Each point is reached from the start by the listed moves, each made once or not at all, plus a little noise. Is the number of moves made odd or even? Then give how often each move was made.
(in the rows, 128 means zero)

Moves:
(1): [174 150  95  93 152]
(2): [ 86 181 105 127 129]
(3): [133 151 175 101 102]
Start: [145 133 127 127 160]
Points:
[147 152 172 102 141] => odd (0, 0, 1)
[108 209 156 102 136] => even (0, 1, 1)
[150 204  80  87 184] => even (1, 1, 0)

Moves:
(1): [157  90  92 124 166 108  79 129]
(2): [137 132 127  84 100 140 125 124]
(3): [166  99 168 148 132 151 165 127]
(4): [153 155 124 165 109 121 110 144]
(5): [143 150 125  96 189 161 154 133]
(6): [133 122 108 163 119 167 153 110]
(7): [126 135 104 126 114 133 151 185]
(8): [112 130 132 116 129 166 101 172]
Start: [125 139 121 139 150 101 119 137]
Points:
[156 161  99  99 176 187 165 122] => odd (0, 1, 0, 0, 1, 1, 0, 0)
[152 117 166 104 128 177 131 173] => odd (0, 1, 1, 0, 0, 0, 0, 1)
[180 129  77 172 169  72  55 155] => even (1, 0, 0, 1, 0, 0, 0, 0)
[183  85 103  94 156 160 102 236] => odd (1, 1, 1, 0, 0, 0, 1, 1)
[130 164 120  48 187 184 114 181] => odd (0, 1, 0, 0, 1, 0, 0, 1)
[226 125 121 104 203 178  86 196] => even (1, 1, 1, 1, 1, 0, 0, 1)

Moves:
(1): [137 143 121 117 111 116 121 132 143 122 122 138 133 149]
(2): [124 138 114 107 105 125 138 130  97 127 147 125 107 146]
(3): [135 129 133 112 125 140 117 113 126 140 131 126 135 124]
(4): [131 126 152 135 145 110 140 122 106 135 129 150 125 148]
(5): [146 120 127 110 141 162 127 133 139 145 104 138 104 131]
(6): [149 155 127 130 128 158 146 156 147 130 149 108 151 142]
(7): [124 122 149 119 127 115 148 135 166 133 148 106 130 126]
(8): [151 138 135 114 126 119 140 151 116 137 133 114 126 119]
(9): [135 134 128 126 146 125 112 135 143 127 137 114 115 131]
(10): [121 123 116 131 138 125 137 129 123 151 134 129 120 131]
(11): [131 123 119 110 146 135 117 132 115 116 154 148 125 105]
(12): [104 142 129 115 131 119 136 130 135 125 121 132 122 122]
(13): [135 118 115 120 143 123 126 127 124 113 120 113 142 129]
(14): [102 117 131 117 119 126 115 151 121 139 127 132 133 138]
Start: [141 144 126 123 125 109 127 114 143 116 102 121 121 163]
Points:
[116 127 146 108 139  98 125 116 108 169 110 147 122 194] => even (0, 0, 1, 1, 0, 0, 0, 0, 0, 1, 0, 0, 0, 1)
[160 164 149 117 125 124 168 151 203 126 142  79 145 175] => even (0, 0, 0, 0, 0, 1, 1, 0, 0, 0, 0, 0, 0, 0)
[163 175 129  72 107 139 148 171 133 145 110 141 106 249] => even (1, 1, 0, 1, 1, 1, 0, 0, 0, 0, 0, 0, 0, 1)
[162 165 124  95 123 104  92 111 171 122 109 116 123 181] => odd (1, 0, 1, 0, 0, 0, 0, 0, 1, 0, 0, 0, 0, 0)
[156 187 128  76 162  75 146 196 148 141 119  99 134 217] => odd (1, 0, 0, 1, 0, 1, 0, 1, 1, 1, 0, 1, 1, 1)
